Every row gives one point. The points of each table are mixes of a few directions, plus a little noise. Count the directions of each table, and those that both share. Where both have some left over, give the other angles between the two spaces (their principal angles), to ten degrees, smallest first.
In the rows, 128 means zero.

First (6 x 2):
[[121 154]
 [131 116]
 [123 149]
 [117 169]
 [129 124]
 [148  56]]
Second (6 x 2):
[[176 161]
 [111 116]
 [134 132]
 [159 149]
 [ 89 101]
 [ 99 108]]
Directions: first 1, second 1, shared 0; angles 70

First, 7 rows:
[[136 118  92 149]
 [122 136 154 112]
 [131 124 114 137]
 [143 108  59 169]
 [117 143 179  97]
 [132 122 109 140]
 [114 146 189  92]]
Second (5 x 4):
[[119 100 131 121]
 [144 120 134 136]
 [137 129 130 134]
 [187 134 143 157]
 [ 52 155 102  93]]
Directions: first 1, second 2, shared 0; angles 80

First, 9 rows:
[[153 139 166 182  99 126  91 130 145]
 [ 98 148  70 106 132 121 142 162  86]
 [169 130 133  84 129 197 125 176 132]
 [140 120 139 105 139 144 131  95 144]
 [133 112 144 128 130 137 135 161 127]
 [105 153 120 125 125 140 109 164  47]
 [128 139 121 151 119 101 119  80 156]
 [ 95  95 125 155 140  60 163  97 162]
 [132 116 134 116 139 125 138  88 153]]
Second (7 x 9):
[[126 122 125 129 130 121 136 131 138]
 [126 121 124 131 130 120 136 132 139]
 [111  76  99 147 138  64 197 160 212]
 [129 129 129 128 129 129 127 127 126]
 [125 118 122 131 129 115 141 135 145]
 [137 155 143 118 123 161  93 111  85]
 [144 175 155 111 119 185  66  99  51]]
Directions: first 5, second 1, shared 1

First (8 x 14):
[[126 149 148 157  94 167 169  99 102 112 158 108 158  86]
 [181 127 105 139 163  87 102 126 110 141  71 108  81 136]
 [143 135  98 116 119  97 106 191 147 154  98 127 117 163]
 [137 112 105 104 157  89  90 160 149 146  94 142  98 167]
 [ 91 115 154 120 131 156 142  94 132 108 167 147 148 114]
 [130 112 146 134 163 134 128  69 111 110 131 130 113 108]
 [ 79 107 138  95 133 137 119 138 162 123 159 165 144 149]
 [136 166 130 158  65 157 168 149 110 130 146  98 165 101]]
Second:
[[114 119 160 178 100 111 133  87 116 104  80 144  96 132]
 [185 140 129 123 148  90 140  93  68 125  99  69 109 128]
 [150 155 123 132 103 130 150 137 104 131 136  90 146 118]
 [157 171 107 104 122 139 152 136  97 131 179  60 165 112]
 [ 93 100 156 128 126 147 133 112 143 120 133 172 134 124]
 [117  84 121 115 163 126  93 160 172 153  97 193 106 144]
 [146 132 145 127 106 139 162 126  98 133 128 113 151 111]
 [153 149  92 141 183 142 101  98 129 122 155  99 109  95]
 [ 92 145 119  79 120 125 129 143 142 117 190 108 162 156]
 [120 100 132 121 114 136 125 181 157 157 100 179 134 139]
 [ 81 115 125 159 122 122  90 134 181 115 109 181  95 149]]
Directions: first 3, second 6, shared 3

First, 10 rows:
[[117 137 123 126 129  97 130 105 137 153 144 152 115 149 118 132 149 111
  144 111]
 [117  62  67 176 180  99 170 129 131 131 173  95 209  41 105  86  83 117
  163  42]
 [149 127 149 135 122 190 128 159 133 114  94  83 142 127 142 100  87 175
   50 146]
 [102 136 113 119 123  85 140 108 129 155 128 130 119 151 121 119 146 110
  135 131]
 [129 155 148 106  90 156 126 152 111 113  89 118 102 160 151 124 133 143
   86 197]
 [118 135 135 102 133  98 102 102 122 126 125 139 104 134 125 172 159 108
  185 148]
 [135 123 144 119 161 112  92  89 148 139 136 132 120 124 113 171 140 126
  173  97]
 [136 142 134 120  93 155 132 165  99  91 119 150 112 128 149 134 137 122
  128 180]
 [127 145 138 127 129 106 118 102 145 153 148 167 105 159 117 144 154 114
  141 103]
 [150 117 130 150 121 181 143 167 124 105 125 115 153 107 139  98  92 154
   77 124]]
Second:
[[ 83 167 137 124 135 123 144 115 160 160  86 151 165  96 119 164  95  75
   97 129]
 [157 133 112 129 146 135 147 174 109 137 152  88 139 144 137 116 133 161
   94 154]
 [128  90 124 146 140 116 137 122 101  93 164 127 100 126 121 108 151 129
  137 127]
 [112 149 128 128 136 132 124 102 154 153  99 129 148 135 133 158 115 110
  123 104]
 [106  89 132 111 130 136 130 103  97  80 176 198  38 159 129 118 162 135
  186 115]
 [196 132 117 102 106 141 127 199 105 131 155 103 129 151 142  94 127 196
  127 173]
 [148 141 140 141 113 146  90 179 110 124 135  69 108 127 132  84 152 176
  109 157]
 [109 129 128 142 135 116 123  69 161 143  91 131 160 123 126 164 114  89
  136  82]
 [114 124 135 132 111 103 131  89 155 130  95 157 165  89 113 146 101  80
  143 113]]
Directions: first 5, second 6, shared 0; angles 40, 40, 40, 70, 80

First (10 x 32):
[[ 93 141 126 133 116 151 158 116 118 130 143 150 155 123 158 135  98 120
  159 113 129 140 118 109 146 102 157 134 132 133 133 132]
 [119 131 127 130 124 135 137 123 125 129 132 134 135 126 137 129 119 126
  137 124 128 132 126 122 133 120 136 128 129 129 129 130]
 [104 137 126 132 119 144 148 120 121 129 139 143 147 126 149 132 106 123
  149 117 129 137 122 115 141 110 148 133 130 131 132 131]
 [117 132 127 130 124 136 137 123 125 129 134 135 137 126 137 130 118 124
  138 123 129 132 125 122 134 119 138 129 129 129 129 128]
 [ 96 140 126 133 117 149 155 116 119 131 143 147 153 124 157 134 100 121
  156 113 129 140 118 110 145 103 155 133 132 133 133 132]
 [ 94 141 125 134 116 151 157 116 119 131 145 149 155 124 158 134  98 120
  158 112 128 140 118 109 145 101 157 134 132 133 134 132]
 [ 98 139 126 132 118 147 153 117 120 131 141 147 151 124 153 133 103 122
  155 114 129 138 121 112 144 105 153 132 132 132 132 132]
 [249  82 136 108 168  48  25 173 162 119  71  53  33 144  23 105 236 156
   19 184 124  85 161 194  63 222  27 107 113 110 109 113]
 [134 125 129 127 131 124 123 130 130 127 125 124 123 128 123 127 134 130
  121 132 128 125 130 132 125 134 123 127 127 127 127 127]
 [174 110 131 121 143  97  87 146 140 125 107  99  90 134  87 120 170 138
   86 149 126 111 140 153 102 165  89 120 123 121 120 123]]
Second (10 x 32):
[[134 110 119 169 126 104 159 157 141 184 119 165 126  97 190 162  96 149
  151  72 159 166 154 130 142 109 100 125 136 131 133 180]
 [104 125 119 129 110 116 129 134 127 138 135  83 154 115  81 138 134 130
   73 174  87 122 112 142 129 158 135 125 129  85  92 110]
 [108 170 151  98 151 181 125 116 112 125 136 175 181 180 175  65 144  85
  134 103 159 135 141  94 142 115 155 125 122 175 172 105]
 [151  90 110 170 118  83 145 145 146 149 115 130  77  80 139 191  99 168
  160 101 138 141 134 149 123 115  95 130 140 113 111 178]
 [164 112 115 112  99 112 123 128 132 110 142  61 105 107  84 115 109 152
  118 188  65 113 113 132 126 139 131 145  93  86 107 101]
 [124 144 140  98 142 143  96 117 121 103 126 111 141 161  88  95 171 105
   88 160 120 105 121 131 116 154 136 121 127 133 129  92]
 [157 139 142 108 149 148 112 116 125 102 123 156 106 156 154  95 138 117
  167 105 156 121 139 112 122 109 127 132 119 171 165 123]
 [113 116 123 154 129 113 139 130 133 139 120 146 115 110 134 171 122 137
  141 103 147 135 128 139 125 121 118 122 152 128 118 157]
 [112 132 128 130 126 145 140 100 120  94 135 150 108 126 138 149 108 126
  187 109 139 121 111 117 128  94 150 135 140 147 137 135]
 [114 140 133 111 131 134 112 136 124 137 129 103 168 147  97  99 159 110
   63 163 109 121 128 133 127 163 132 120 124 112 117  99]]
Directions: first 1, second 5, shared 1

First, 9 rows:
[[184 104 203 194  86  37 106 110 122 150 106 168 180 128 123  88 107 158
  178 180 163  89 109  77 148  99 190 195  96 120 123 139]
 [ 69 129 113  99  83 160 175 104 129 116  98 107 150 122 134 179 164 111
  111  89 134 128  90 198  97 139  92 113 174 109 139 158]
 [137 140  98 112 181 154 108 154 131 125 160 121  86 132 126 115 115 123
  113 125 106 149 163 108 139 137 119 102 114 145 124 102]
 [118 135 109 113 144 149 129 136 130 123 137 119 112 129 128 134 130 121
  115 117 118 139 137 134 126 135 115 111 132 132 128 122]
 [103 112 163 141  50 102 164  90 125 130  80 132 187 122 131 156 153 131
  144 122 159 100  76 170 108 119 131 157 158 101 137 167]
 [150 124 144 146 131 105 114 130 127 135 131 139 132 130 126 110 116 137
  140 145 133 121 133 104 138 121 146 143 113 131 125 123]
 [121 128 127 125 122 131 134 125 127 126 124 125 131 127 129 135 133 126
  126 123 128 127 123 136 124 129 124 127 133 125 130 132]
 [ 94 153  55  71 190 210 131 157 135 110 163  94  64 130 131 149 136 103
   83  89  88 169 163 152 121 155  77  64 142 144 129 104]
 [176 128 141 153 164 101  90 147 127 138 151 145 110 133 123  86  98 140
  142 158 123 128 157  71 153 119 157 140  91 144 119 104]]
Second, 11 rows:
[[167 131 123 139 163 115  91 154 134 135 157 153 114 126 121 100 114 132
  149 137 130 127 144  77 149 131 125 128  97 138 120 117]
 [125 135  95 109 137 151 118 146 141 124 144 146 130 116 125 142 150 113
  147  94 139 127 109 123 126 149  73 106 131 123 129 146]
 [148 137 117 126 181 136 103 148 126 129 157 118  84 137 127 102 100 132
  110 147 101 148 174  98 144 127 148 116 105 150 121  92]
 [131 137 105 114 161 150 118 144 130 124 148 121 101 131 128 124 122 123
  115 124 112 143 149 120 133 135 119 109 121 139 125 113]
 [115 130 111 114 115 141 133 131 137 125 128 137 141 118 126 147 151 118
  140 102 140 123 105 141 120 141  91 117 140 118 130 149]
 [103 132 101 105 115 155 140 129 137 121 127 131 136 118 129 158 157 112
  134  92 138 127 102 152 114 145  79 108 148 118 132 152]
 [116  96 216 176   7  50 172  61 115 140  50 140 224 125 132 144 143 150
  158 155 176  78  61 166 108  96 181 201 152  92 139 174]
 [146 137 114 125 175 139 106 149 128 128 156 123  90 135 126 106 107 130
  115 139 108 145 166 101 142 129 137 115 108 147 122 100]
 [147 139 103 118 182 146 102 155 132 127 162 127  87 133 126 108 111 126
  118 130 109 146 164  98 141 134 124 108 107 146 121 102]
 [137 104 216 182  67  54 153  76 104 141  75 114 169 144 133 108 101 160
  120 194 134 105 127 139 126  83 231 196 127 122 131 121]
 [ 73 133 108  96 102 168 170 111 127 114 106  98 131 128 134 173 154 113
   99  97 121 137 111 192 101 137 101 107 168 118 138 142]]
Directions: first 2, second 3, shared 2

First, 9 rows:
[[140 145  86 152 100 123 159  95 153 142 143 134 135 102 108 136 141 128
  107 142 118 112 131 106 140 153 112 110 110 153 121 143]
 [ 94  86 216  95 186 126 100 212  62 125 101  95  87 185 162 126 133 147
  180 101 101 154 115 149 111  99 147 165 138  75 145 128]
 [137 170 105 118 105 144  82  89 167 112 156 176 175 105 144 111  77 110
  109 127 220 132 121 167 123  81 137 112 166 137 103  80]
 [138 109 129 119 132 133 118 125 131 100 100 120 129 132 118 121 128 108
  120 137 123 129 149 123 128 143 138 134 135 136 149 123]
 [132  99 142 117 143 130 121 141 116 103  94 108 117 142 120 123 136 114
  129 133 107 130 147 121 127 146 139 141 131 128 153 130]
 [147 111 105 135 119 127 145 109 140 111 102 114 127 120 101 127 145 109
  109 146 101 119 155 102 137 168 127 125 118 152 150 140]
 [110 148 131 148 123 115 158 141 119 178 169 131 115 124 139 145 142 164
  144 115 113 125  97 125 130 118 108 121 105 115 101 150]
 [133 139 100 152 108 118 165 110 140 154 147 128 126 110 114 140 146 139
  119 134 106 115 123 106 139 150 109 115 105 142 119 149]
 [120 142 139 119 132 133 104 132 128 128 143 145 138 130 146 123 106 130
  134 118 163 136 115 153 121  95 134 128 144 116 114 109]]
Second (10 x 32):
[[136 139 125 138 133 113 132 140 125 118 140 138 120 119 133 127 141 130
  136 139 126 130 139 125 132 132 114 128 149 117 122 120]
 [146 116 129 121 140 125 111 136 126  84 104 128 126 127 125 115 132 104
  126 144 129 132 161 125 130 141 131 136 161 126 147 108]
 [128 122 130 122 128 133 123 125 129 125 119 124 131 132 125 126 123 124
  124 127 130 129 129 129 127 129 133 129 125 132 134 128]
 [143 113 131 118 138 129 110 132 127  88 100 125 128 131 123 116 128 104
  124 141 130 131 156 126 128 139 136 136 153 130 148 112]
 [ 97  68 146  77 112 197  99  71 145 150  54  81 169 172 100 125  67 107
   91  85 142 125  90 144 110 117 197 134  39 180 169 161]
 [ 95 201 110 184 104  94 197 143 122 242 249 159 108 100 156 167 156 212
  158 107 115 118  56 125 136  97  70 102  92 100  47 164]
 [126 131 128 130 126 127 131 128 128 135 133 129 127 127 129 130 129 132
  129 127 127 127 124 128 128 126 127 127 125 127 124 130]
 [136 126 128 126 133 125 123 133 127 112 121 129 126 127 128 124 131 120
  128 135 128 129 141 127 129 133 127 131 142 126 134 120]
 [146 123 128 126 139 118 116 139 125  89 114 132 122 124 127 118 137 109
  130 146 127 133 159 124 130 140 126 134 163 121 141 108]
 [127 140 125 138 127 119 138 133 126 138 146 135 123 122 133 132 136 138
  134 129 126 128 124 126 130 126 117 125 131 122 117 129]]
Directions: first 3, second 2, shared 1; angles 90

First (9 x 32):
[[128 122 125 148 110 130 116 140 127 134 114 117 142 102 146 143 131 148
  123 118 102 130 149 111 108 140 136 120 121 120 120 105]
 [127 118 124 159  99 130 109 148 127 139 104 110 153  87 154 152 134 162
  120 114  85 132 163 101  95 148 140 116 115 116 115  91]
 [129 135 131 105 147 126 141 114 128 120 144 139 110 156 110 110 125 106
  135 138 158 125 103 146 150 114 120 135 138 136 137 154]
 [130 140 132  91 164 124 151 102 128 114 154 148  99 176  98  99 122  91
  137 146 177 122  85 159 166 103 115 143 144 142 143 171]
 [128 124 127 134 122 130 124 132 127 130 124 126 133 119 134 131 129 135
  127 125 120 128 135 123 122 132 130 125 125 126 125 120]
 [132 148 137  64 189 121 166  84 128 106 175 163  77 213  75  77 118  62
  146 158 215 119  56 181 194  87 104 154 155 153 155 204]
 [128 130 129 121 135 127 133 123 128 126 133 132 122 139 122 122 127 120
  129 131 138 126 120 135 134 124 125 132 131 131 130 139]
 [129 128 128 128 128 129 129 128 128 127 128 129 127 129 128 128 128 130
  128 127 128 128 128 128 128 128 129 128 128 128 129 128]
 [123 104 119 202  58 135  83 178 127 155  74  88 185  29 188 188 144 204
  108  95  30 138 211  67  54 176 156  99  99 100  97  41]]
Second:
[[152 168 128 114 236 126 166 175 124  76 207 144 145 156 100 140 124 122
  127 180 141 167 111 141 139  39 139 166 155 141 144 182]
 [101 110 167 115 151 108 117  97 110 146  90 139 103 161 109 117 139 116
  132 108 148 126 113 137 149 150  90 104 142 169 154 136]
 [152 134 125 139 147 114 163 129 124 111 154 137 101 148 110 125 110 129
  130 136 161 130  92 160 162 115 134 145 122 114 141 158]
 [ 98 131 122  78 110 157  96 100 149 156 117 135 141 131 140  88 148  89
  137 137 121 103 154 109 104 132 125 119 148 146 109 120]
 [ 94 100 137 107  45 136  91  72 126 165  63 122 110 132 136 106 133 105
  133  89 135  90 126 123 130 197  99  99 116 137 117  96]
 [167 125  83 179  81 134 147 144 165 158 132 125 123  72 169 116 120 159
  126 129 105 108 151 125 109 145 190 129  99  62 104 110]
 [120 140 109 102  96 161 106 146 127  95 149 107 172 113 134 149 127 118
  125 141 105 134 148 102  98 111 123 147 127 125  98 109]
 [139 114 155 193 160  91 138 166  97 118 108 119 128 111 125 183 123 188
  113 106 108 161 128 129 134 138 122 116 115 131 153 118]]
Directions: first 1, second 5, shared 1

First, 8 rows:
[[140 138 165  88  88  99 109 150 106 161 139 113  97 159 125 119 110 154
  127 129 117  69 170  85 155 172 136 123 146 163 174  81]
 [104 127 106 145 128 156 133 123 142 111 134 124 148 105 136 147 132 131
  113 127 200 150  96 144 105 109 108 120 120 116 101 140]
 [133 124 137 128 109 108 107 134 118 131 111 112 123 126 137 125 136 129
  141 138 102 134 141 136 170 124 127 135 156 148 151 117]
 [122 147  83 127  79  83 136 128  98 161 121 120 129  90 139 156  92 119
  112 135 174 151  97 128 132 120  96 114 111 184 131 155]
 [147 131 110 122 102 114 137 145 134 132 141 127 128 134 106 143 126 105
  138 151 141 138 170 126 139 169 129 117 131 138 116 126]
 [ 96 110 147 160 208 190 128  94 152  86 115 142 149 119 151 101 157 146
  119  91 108 137  61 155  88  55 137 146 117  62 106 144]
 [151 126  89 145 197 151 187 106 152 112 149 179 144 133  94 124 128  79
  129 118  98 154 119 135  53 131 149 128  62  72  65 186]
 [131 122 184 108 112 121  86 144 123 131 117 104 107 159 137 105 144 158
  143 130  86  90 167 115 182 141 142 138 178 139 177  75]]
Second, 10 rows:
[[117 145  99 119 139 139 171 118 128 144 162 153 135 117 119 145  91 131
   91 105 199 110  88 103  48 135 115 111  66 123  96 155]
 [135 117 145 134 121 122 102 133 128 118 108 113 125 134 133 118 150 126
  150 142  86 139 152 143 177 124 136 138 165 131 147 111]
 [144 103 170 140 111 112  68 143 129 106  80  93 118 143 139 104 179 124
  179 160  26 154 185 164 242 118 147 151 217 136 176  90]
 [128 127 129 128 128 127 127 129 128 127 126 127 128 128 128 127 129 128
  129 128 125 129 129 129 131 127 128 129 130 128 130 127]
 [136 115 149 135 121 119  97 135 128 116 103 110 124 136 134 116 155 126
  155 145  76 142 157 147 187 123 137 141 175 132 153 108]
 [119 140 107 121 136 136 160 120 127 139 153 147 133 121 122 141 101 130
  101 111 180 114  98 109  69 133 119 116  82 124 104 147]
 [114 150  91 117 142 143 183 115 127 148 171 160 136 114 118 150  82 131
   82  98 218 105  77  96  26 137 112 108  47 121  86 163]
 [135 116 148 134 120 121 100 135 128 117 105 111 124 136 133 117 152 127
  152 143  82 140 154 145 182 124 137 140 169 132 150 110]
 [116 146  98 119 140 140 171 117 128 144 162 153 135 117 120 145  91 131
   91 104 199 109  87 102  46 136 115 111  64 123  95 155]
 [135 118 144 133 122 121 104 134 128 119 109 114 125 134 132 119 148 127
  148 141  88 138 151 142 172 124 135 137 163 131 147 112]]
Directions: first 5, second 1, shared 1
